Rows are points. Examples show where two turns around zero, p and q, send a point. Where does a point land after both, in the order given? Backwards means that the second turn is done in reverse. Each puzzle has new turns, and all numbers are rounded.

Turn p:
[ 11, -25] -> [-22,  16]
[ -3, -14] -> [-4, 14]
[-20, -21] -> [ 7, 28]
[-8, 49] -> [ 31, -39]
[19, 11] -> [-11, -19]
Turn q:
[-10,  38] -> [-1, 39]
[11, -3] -> [10, -5]
[ -1, -35] -> [ -9, -34]
Where do these land?
p, then q: [ 11, -40] -> [-22,  35]
p, then q: [-12,  10] -> [14, -6]
p, then q: [ 2, 30] -> [  7, -29]

Turn p:
[-47, -20,  -3,  25] -> [-42,  24,  30,  -1]
[ 11,  12, -10,  -7] -> [ 11,   1, -16,  -6]
[ 14, -35,  -1,  12] -> [-19, -32,  10, -11]
[ 18,  -4, -13,   5] -> [ -4, -14, -15, -11]
[ -4,  61,  32, -17] -> [ 42,  32, -17,  45]
[  7, -13,  -6, -19] -> [ 12, -10,   7, -18]
Turn q:
[ -1, -41, -26, -17] -> [ 29, -39,  16,   2]
[-3,  0, 12, 22] -> [-25,   1,   5,   2]
[-46,   0,   2,  27] -> [-35, -22, -23,  25]
[16, 21, -5, -2] -> [ 8, 25,  2,  4]
[ 33,  20,  17, -30] -> [ 22,  34,  -1, -32]
Where do these land?
q, then p: [-10,  35,  61,   0] -> [ 22,  60,  -3, -30]
p, then q: [ 12, -16,  -1,  11] -> [  0, -23,  -1,  -3]
p, then q backwards: [-17,  -3, -18,   7] -> [ 9,  9, 21,  8]
q, then p: [-13, -26, -30, -22] -> [-12, -44,   0, -11]
p, then q: [ 27,  10, -12,   4] -> [ 21, -12,  13,  15]

Turn p:
[ 15,  41,  19,  41,  -9, -32,  12,   1] -> [-33, -30, -23,  15,  30,   8,  36,  14]
[-20,  19,  15,  -2,  24,  37,   8,   5] -> [ 16, -38,  -2, -25,   2,   6, -25,  -5]
[ 12,  10, -12,   1, -16, -12, -27,  35] -> [-11,  28,  -1, -15,  15,  30,  21,  -8]
[-31, -29,  10,  -9,   7,   6,  -4,  -1] -> [ 14,  11,  12,  -2,   9, -14, -36,   7]
[ -5, -20,  -7,  -9, -39,   9,  11,  10] -> [ -8,  18,  20,  14,   4,  -5,  -9, -36]
[ 68, -27,  -7,  39,  24, -15, -16, -61] -> [ 40,   8, -32,  29, -24, -47,  67,  31]
[ 19,  -2,  26, -25,  11,  -8,   8,   6] -> [  9,   1, -23,  22, -10,  22, -15,   4]
[-30,  -6, -36, -13,  -1,   4,  15,  17] -> [-26,  13,  16, -27, -14, -10, -24, -13]
[-28,  13,  -9, -24,  -1,  12,  -9, -13] -> [  2,  -9,  35, -12, -13,  10, -16,   8]
Turn q:
[ 43,  12,   6,  15,  29, -33,   6, -17] -> [ 14, -35,  13,  26,  30,  35,   9,   2]
[-40,   1,  20,   8,   8,  11,  -1,   0] -> [ -8,  16,  -5,  -1,   3, -16, -40,  -6]
[ 17, -15, -37,  26,  44, -33,  19,   0] -> [-23, -15,  17,  25,  49,  12,  31, -29]
[  6, -15,   4, -12, -14,   8,  -9,   5] -> [  3,  13,   1, -10, -19,   9,   7,   2]
[ 15,  15, -25, -14,  31, -39,  36, -13] -> [ -2, -55,  16,   8,  23,  -1,  19, -31]
[-25,   0,  10,   7, -50,   3, -13,   3] -> [-17,  14, -36,  -3, -34,  -7, -12,  19]
[-19,  -3,   3, -15, -27,  37, -34, -21] -> [ 23,  34,  -8,   9, -42, -23,  -8,  11]
[ -5,  13,   1,  10, -18,  39,   9,   9] -> [ -4,  13,   5, -14,  -4, -27,  -4,  34]
[-21, -26,  33, -16, -34,  36,  -2,   6] -> [ -9,  33,   8, -25, -46,  -2, -27,  15]
[ 28,  17, -14,  -9,  33, -29, -10,  28] -> [ 23, -17,  -9, -15,  40,  22,  25, -18]
Where do these land?
q, then p backwards: [ -4,  26, -22,   4,  14,  38,  10,  -5] -> [-19, -26,  -3,  32,   0,   2, -10, -28]
p, then q: [  2, -16, -40, -39,   5,  35, -24, -14] -> [ 25, -27,  -9, -12, -45,  19,  -3,  38]
p, then q: [ 26, -12,  33,  23,  17, -39,   2,   8] -> [-17,   3,  -5,  -1,  49, -23,  32,  -7]
q, then p backwards: [  0, -19,  18,  27, -35,  15, -11, -20] -> [  4,  -7,  -4, -34,  10, -43,   4, -13]
q, then p: [  0, -27,  22, -10, -19,  16,  -6,  17] -> [ -1, -12,  25,   0,   0,  34,  -3, -18]
p, then q: [ 28,  40,   2,   3, -21, -14,  21,  36] -> [-20,  17,  26,  16,  -8, -54,  -8,  -9]
p, then q: [-28,  20, -24,  10,  14, -26,   8,  15] -> [  0,  11, -17, -28,  -8, -18, -17, -34]
q, then p backwards: [  4, -24, -13, -35,  23, -35,  24,  -6] -> [  6,  30, -11,  -3, -37,  40,  16,   7]
p, then q backwards: [-28,  12,  24,  16,   4,  11, -25, -32] -> [33, 34,  6,  3, 20, 17, 21, -8]
